Each row is a point. Each copy is the shape, with its points in the same order, turned, moved and blurred by noise. Say if it was mirrored as well.
(in the rows, 128 means zero)

Shape (7 x 2):
[[ 70  97]
 [100 103]
 [ 92 205]
 [146  72]
 [ 71 119]
 [127 154]
 [174 129]]
Copy 1 (7 x 2):
[[105  73]
 [112 104]
 [213  90]
 [ 87 151]
 [127  74]
 [166 127]
 [144 176]]
Copy 1 is: mirrored
Copy 2 (7 x 2):
[[101  71]
 [120  89]
 [ 58 178]
 [171  90]
 [ 89  93]
 [115 160]
 [167 156]]
Copy 2 is: only turned
Copy 3 (7 x 2):
[[145  66]
 [132  94]
 [217 151]
 [ 80 110]
 [164  82]
 [154 148]
 [106 169]]
Copy 3 is: mirrored

Shape (7 x 3):
[[163 102 124]
 [141  63 100]
 [ 83 166 117]
 [207  77 173]
 [ 85 121  97]
 [ 45 143 133]
 [127 112 162]]
Copy 1 (7 x 3):
[[159 107 107]
 [153 128  69]
 [ 65 139 142]
 [220 101 131]
 [ 87 154  97]
 [ 67 194 141]
 [154 151 144]]
Copy 1 is: mirrored
Copy 2 (7 x 3):
[[139 115 164]
 [115 144 200]
 [106 164  89]
 [203  97 192]
 [ 94 167 130]
 [107 213  90]
 [166 156 143]]
Copy 2 is: only turned
Copy 3 (7 x 3):
[[109  96 122]
 [ 77 102 154]
 [149 180 152]
 [120  26 101]
 [112 158 175]
 [164 177 197]
 [152 100 144]]
Copy 3 is: only turned
Copy 4 (7 x 3):
[[128 141 162]
 [129  85 182]
 [135 123  62]
 [153 176 216]
 [145  85  94]
 [179  98  62]
 [176 142 138]]
Copy 4 is: mirrored

Shape (9 x 4):
[[129 149 159  90]
 [ 60 146 200 124]
 [ 95 145 132 133]
 [129 103  73 186]
 [180 189 105 134]
 [126 121 172 152]
 [116 179 110 158]
 [199 135 134  54]
 [223 117 142 156]]
Copy 1 (9 x 4):
[[141 164 125  85]
 [199 177 187 101]
 [163 132 140 131]
 [109  64 141 173]
 [135  89  72  83]
 [141 118 176  94]
 [176  97 110 125]
 [ 69 164  86  62]
 [ 74  68 133  56]]
Copy 1 is: only turned
Copy 2 (9 x 4):
[[170  94  99 143]
 [140 149  33 139]
 [116 121 100 136]
 [ 85 154 189 129]
 [134  62 155  87]
 [156 158 108 112]
 [ 93 101 121 100]
 [213  59 156 157]
 [194 128 195  85]]
Copy 2 is: mirrored
Copy 3 (9 x 4):
[[115 177 116 164]
 [ 95 190 187 124]
 [124 167 120  97]
 [154 111  88  63]
 [187 179  64 140]
 [144 133 152 121]
 [163 182 109  81]
 [132 146  57 212]
 [204  92  95 172]]
Copy 3 is: mirrored
Copy 4 (9 x 4):
[[135 121 161 138]
 [ 80 178 200 121]
 [ 95 148 117 118]
 [112 162  33 123]
 [168  99 101  66]
 [143 181 135 125]
 [107 135 104  76]
 [193  74 129 151]
 [219 156  86 113]]
Copy 4 is: only turned

Shape (13 x 8):
[[ 77 178 134  97 115 164 158 116]
 [158  57 168  85 165 185 160 175]
 [ 93 153 113 173 153 158  71 159]
 [126  91 112 157 167 160 204 169]
 [187  81 196 120 169 149 119 162]
 [ 99 176 138 111  86  76 127 103]
 [112 130 153  87  74 161 157 116]
 [151  99 191 144 235 120 140 171]
 [113 119 165  53 128 161 135  92]
 [ 87 179  96 132 149  82  96 178]
 [110 153 141 158 179 146 109  84]
 [166  46 145 109 201 165 104 119]
 [ 44 108 186  99  99 130 160  79]]
Copy 1 (13 x 8):
[[128 186 186 140 152 184 111 173]
 [173 167 134  88  69 160 169  73]
 [125 176 121 144 153 135  23 115]
 [ 80 144 172 122  84 153 122  61]
 [159 151  97  46  79 136 133 103]
 [ 93 153  99 124 201 178 124 199]
 [131 173 153 149 126 150 165 178]
 [105 169 119  20  86 175  94  68]
 [161 213 143 110 146 176 161 159]
 [110 132 122 137 214 188  60 119]
 [ 99 226 133  80 160 135  79 115]
 [154 207 102  61 105 101 136  51]
 [ 81 233 117 144 126 215 162 171]]
Copy 1 is: only turned
Copy 2 (13 x 8):
[[106 101 150 166 179 156 138 153]
 [201 167 136 138 135 133  78  61]
 [114 145 145  60 171  87 147 183]
 [217 145 133 135 101 149 127 166]
 [153 194 111  96 129 121 120  47]
 [ 59  91 158 136 145 138 199 115]
 [117  71 127 143 156 159 124  94]
 [173 239 153 113 128 137 155 115]
 [ 91 112 167 143 153 175  90  88]
 [102 132 188 121 138  68 182 173]
 [ 80 172 143  94 146 163 129 160]
 [162 189 149  74 112 147  57  87]
 [120  76 198 123 182 219 150 108]]
Copy 2 is: only turned
Copy 3 (13 x 8):
[[125  97 133 163 114 160 188  86]
 [194 100 158 187 137 113  47 127]
 [128 131 182 121 158 188 170 181]
 [140  86 138 131 101 185  55 133]
 [199 152 173 136 136  94  74 142]
 [114  92 119  87 117  99 203 101]
 [145  71 150 166  92  99 164  95]
 [199 181 133 102 158 153  61 128]
 [165 109 112 194 126  89 159 103]
 [ 97 109 145  73 196 164 173 127]
 [142 169 121 135 111 156 166 161]
 [181 149 125 175 144 101  73 195]
 [199  67  88 147  89 131 197 108]]
Copy 3 is: only turned
